Each row of a before or after table is a point. The points were changed in one or more steps. Then noise was added and the rows were shuffled. The steps act on columns, c1 being the first. Name the steps. A step turns or swaps two columns, mirrors them in a line or flattens them onto one, adds a multiple of one to another, or multiplies or shifts one. Angles are multiples of 10 degrees, from the lower column toward the higher: turns from -170 to 170, lines from 10 to 170 but not 90. Use the fewest steps. Two steps may share a column if one is a turn and the other turns, adds or multiplies; they go together, in the order done. Otherwise the lowest column goes first.

Before (10 x 2):
[[ 13 -51]
 [-66   7]
 [ 38  15]
 [ 42 -47]
 [  0 -31]
 [ 30  10]
 [ 19  14]
 [ 34 -28]
 [ -1 -18]
 [ 17 -18]]
After:
[[-56  31]
 [-22  12]
 [-41  15]
 [ -4  17]
 [-29 -24]
 [ 63  15]
 [-32  46]
 [ -9  29]
 [-23 -23]
 [-13 -22]]
Steps: turn c1 and c2 by -160 degrees

Before (9 x 3):
[[ 32 -32   4]
 [ 18 -21  28]
 [ 14  57  -8]
 [ -5  13  39]
 [ -3 -27 -20]
 [ 63 -42  24]
 [ -2 -25 -44]
 [ 10  23  10]
 [ 18 -44 -54]]
After (9 x 3):
[[-33 -38 -28]
 [ 14  14  -1]
 [ 23 -44 -24]
 [-29 -56 -50]
 [ -1  45 -17]
 [ 38 -30   7]
 [-16 -36 -10]
 [ 27   1  25]
 [ 58 -52 -31]]
Steps: turn c1 and c3 by -50 degrees; shift c2 by -10

Before (9 x 6):
[[-12  39  31 -26 -14  28]
 [  4  55  -2 -14  -3  -2]
 [ 18   4  31  19  12 -10]
 [ -8  66 -40 -23 -16 -48]
 [  0 -23 -10  36 -10  -1]
 [ 16 -19   5  20 -40  15]
 [ 69 -25 -38  34  12 -28]
 [ 16  -2 -17 -22   2 -30]
 [ 10  10  45 -12 -73   7]]
After:
[[ 16 -19   5  20 -51  14]
 [  3  55  -2 -14  -5  -2]
 [  0 -24 -11  36 -12  -1]
 [ 70 -25 -38  34  16 -28]
 [-12  40  31 -26 -18  27]
 [ 17   4  30  19  15 -10]
 [ -8  66 -40 -24 -20 -47]
 [ 16  -1 -19 -22   2 -29]
 [ 10  10  45 -12 -95   7]]
Steps: multiply c5 by 1.3

Before, 11 rows:
[[-41   3  21 -10 -25  -3  36 -12]
 [-47  -5  23 -49   6  15  66 -37]
 [-29 -27 -61   2  35  -3 -65 -45]
 [ 20  -8 -43  32   0  -2  42 -60]
 [ -7  29 -29   5  35  37 -40   3]
 [ 38  -4  23  -9  -4 -18 -35  24]
 [ 17  -5 -35 -15 -24 -27 -22   0]
 [ 22  -2 -35  -6 -17  -8  17  35]
 [ 16 -28 -53  32 -24   4 -74  31]
 [ 15  -3 -28 -25 -11  39   0 -85]
 [-23  39 -27 -15 -48 -18   2 -27]]
After, 11 rows:
[[ 24  -6 -60  32   4 -40   5 -42]
 [  6 -11  32  30   5  72 -27 -53]
 [  1   6   5   4  -4  50  21 -29]
 [-35 -36 -45   3  21  61 -14 -61]
 [ 19   6  36  -7  -3 -19  -9 -35]
 [ 25  -1  24  -9   0  26 -41  24]
 [  4   7   1 -16  -4  12 -36 -35]
 [-35  13 -13 -10  -7 -36  23  21]
 [ 26   2 -85 -26  -2  13  29 -28]
 [-26  51 -27 -15 -29  -9  -9 -28]
 [-33  -6 -37 -49   5 -55  50  23]]
Steps: turn c6 and c7 by 70 degrees; turn c1 and c7 by -20 degrees; flatten c2 and c5 onto the line at 150 degrees; swap c3 and c8

Before:
[[-10   7 -20   3  25 -59 -19  -9 -20]
 [ 18 -21  30 -22 -21  43 -37 -34  17]
 [-13  44  -9 -25  10  -6   1 -22  36]
 [ -5   2  67  -6 -35  60  -3 -13 -50]
 [ 95  -6 -15 -28  19  15 -38 -17  22]
 [  6  20  14 -19 -10 -58   6   0  48]
 [-16   9  37 -48  31  -8 -10  15  46]
 [-11 -16  -1 -23 -34  44   6  -8 -39]]
After:
[[ -4  43 -19 -28   9   7  -1 -19 -30]
 [ 35 -24 -31 -14 -26 -29 -37 -37  -4]
 [-53  16 -40 -27 -13  26   3  -9 -29]
 [-53   6  26   7  27  34 -14  -9  10]
 [ 51 -11  23 -26 -30  -4   3  -8  35]
 [ 58   2 -30  -5 -30 -14   0 -11  73]
 [-34  -4  -2 -20 -12 -91 -38 -16 -31]
 [ -2  10 -60 -47  35   7 -19  13 -23]]
Steps: turn c1 and c5 by -20 degrees; turn c1 and c6 by -120 degrees; add 0.3 times c2 to c3; turn c3 and c9 by 150 degrees; turn c4 and c7 by 10 degrees

Before:
[[ 48   4  61  12  -1   9 -36 -22 -17 -31  -1  23]
 [  6  -9 -32 -12  18  54  29  23 -24  26  20  37]
 [ 16   9   0 -43  44   8  46  18 -48  12  32  11]
 [-28  -1  -2  41  20  57  -4 -41  60 -13  29 -13]
 [  0  -8 -34  15  44   9  24  19 -65  -1  -4   7]
 [ 38  15  69  35 -20  -5   5 -57  24 -44 -45  29]
 [ 56 -39  49  31   9  17 -12 -78  14 -14 -43  -8]
 [-56 -25  28  43  10  52  10 -50  20   2  31  20]
 [ 36 -45  42  -9  -4   7   3  -7  14 -48 -11   8]]
After:
[[ 30  39  20  41   0  63  33 -12 -48 -12 -14 -14]
 [  3  32  43  15 -34   6 -53  -1  45  -1   7   8]
 [ 16  47  45 -44   0   5 -65   0  20  11 -28  12]
 [-35  55 -21  35  69   4   9  -1 -24 -45  28  28]
 [ 80  15  10  42  28  60   2  -9 -22   2  23  19]
 [-20  44  -1  13  60  11  22  -3  32 -30 -17  22]
 [-30  -6  -5  -7  40   9   5  -2 -14 -50  -8   8]
 [-78   1   9  30  48  29  16  -5  -9 -14  -8  -9]
 [ 37  32  17 -12 -32  48 -36  -9   7  26   4  35]]
Steps: add -1 times c12 to c1; turn c1 and c11 by -140 degrees; shift c2 by 40; swap c3 and c5; flatten c6 and c8 onto the line at 170 degrees; turn c7 and c9 by -150 degrees
